Each row is a point. The window is the flat piece filled in between its corners: a triangle in 3 columns, a solid with four corners in 4, and so on. A path goes straight from each point to the next, and from the last back to the first. After which points does the path pass through the window?
In the rows, zero is written as 128.

Window (4 x 4):
[[ 93 126  81 119]
 [ 69 141 164 186]
 [247 107  42  89]
 [146  56 148 145]]
Path:
(1): [ 44 123 157 108]
(2): [105 109 122 108]
(3): [121 114  87 155]
(4): [105 108  86 154]
(5): [111 133 121  85]
(6): [136 150 112  92]
(7): [129 102  53 177]
(8): [125  88 103 207]
Through the window after points: 2, 4

Window:
[[177 169  93 102 175  72 147 126]
 [ 93 148 122  70  54  79  85 135]
 [212 123  90 139 141 145  93 124]
 [127 110 188 156 120 108 103 163]
 [101  67 181  53 100 107 209 155]
 [ 77 162 146 160  53 129  51 231]
 [ 84 112  56 141 144 173 122  95]
 [ 84 189 211 154 140 168 194 149]]
Path:
(1): [167 165 103 186  79 108 142 154]
(2): [131 150 116 135  79  55 169  97]
(3): [148 159 119 115 174 158  52 223]
(4): [150 133  93  89 220 104  84 144]
(5): [157 162 124 129  98  92 166 134]
(6): [107  80  93 204  81 102 146 137]
(7): [108 144 132 116 142 170 108 157]
(8): [ 92 157 114 116 168 153  66 130]
Through the window after points: 2, 4

Window, 9 rows:
[[ 73  76  69 125  89  65 154 135 149]
 [195 135 102  77 105 137 149 171 136]
 [ 85  61 136 184 147 105 145  95 109]
 [123 108 135  79  95 123 152  92 183]
 [131 100 136 138 194  74 114  80 175]
 [167 226 185 171  60  77 202  57  91]
 [ 99 186 138 158 123 107 194  58 102]
 [149 131 133  67  76  83 116 186  10]
 [ 84 162 154 141  91  69 197 139 155]]
Path:
(1): [150 122 105  51 178  74 203  72 104]
(2): [127  79  97 119 147  77 204 146 155]
(3): [ 82 118 124 125  98  96 113 109 128]
(4): [107 163 116 151 113 112 145  88 158]
(5): [132 118 146 129 102  86 192 106 144]
(6): [104  72 140  90 126  88 236 122  80]
(7): [117 153 123 142  89  87 121 143 138]
(8): [119 189 143 174  79  88 127  91 128]
(9): [108 107 124 111 159 121 235  73 153]
(10): [169  55 144  61 125  70 191 135 130]
(11): [ 79 187 125 161  76 109 112 141  66]
(12): [ 84 166 144 199  45 117 145 150 146]
Through the window after points: 6, 10, 12

Window:
[[ 57  78 173 240 112 217 223 177 139  78 101]
 [177 143 120  93  56 115 115  71 147 154  89]
 [217 145 144  41 169 131 162 170 172 170 148]
 [184 140 153 148 146 112 164 142  63 209 153]
 [172 126 223  60 137 105 182 119 187 172 160]
 [124 177  53 116 218 106 123  79 130 116 116]
 [120 159 162  56 173 127 119  99  81 167  96]
 [128  64  98  89  95 102 146  97 110 181 135]
 [177 107 190 147 138  86 118 164 101 223  94]
 [156 132 161 192  85 165  59 139 132 167 140]
 [100 192 159 109 100 116 151 166 146 219 124]]
Path:
(1): [157 123 185  95 145 170 168  97 178 249 149]
(2): [157 141 161 104 142  95 146 131 133 143 134]
(3): [140 138 158 100 124  97 135 137 141 143 121]
(4): [136  97 136 140 119 182 149 119 130 189 114]
(5): [160 119 163  96 119 165 146 119 148 232  95]
(6): [164 161 132 112 141  70 113 134 104 150 159]
(7): [123 137 181 136 140 156 160 185 104  50 110]
(8): [ 72  73 137 217 105 190 202 108 162 224 112]
(9): [119 144 131 122 170 168 146 105 145 175  97]
(10): [135 144 129 112 150  78 138 132  92 107 135]
(11): [170 136 166  99  95 105 156 159 103 133 159]
(12): [133 116 164 124 130 145 161 134 140 205 113]
Through the window after points: 1, 7, 9
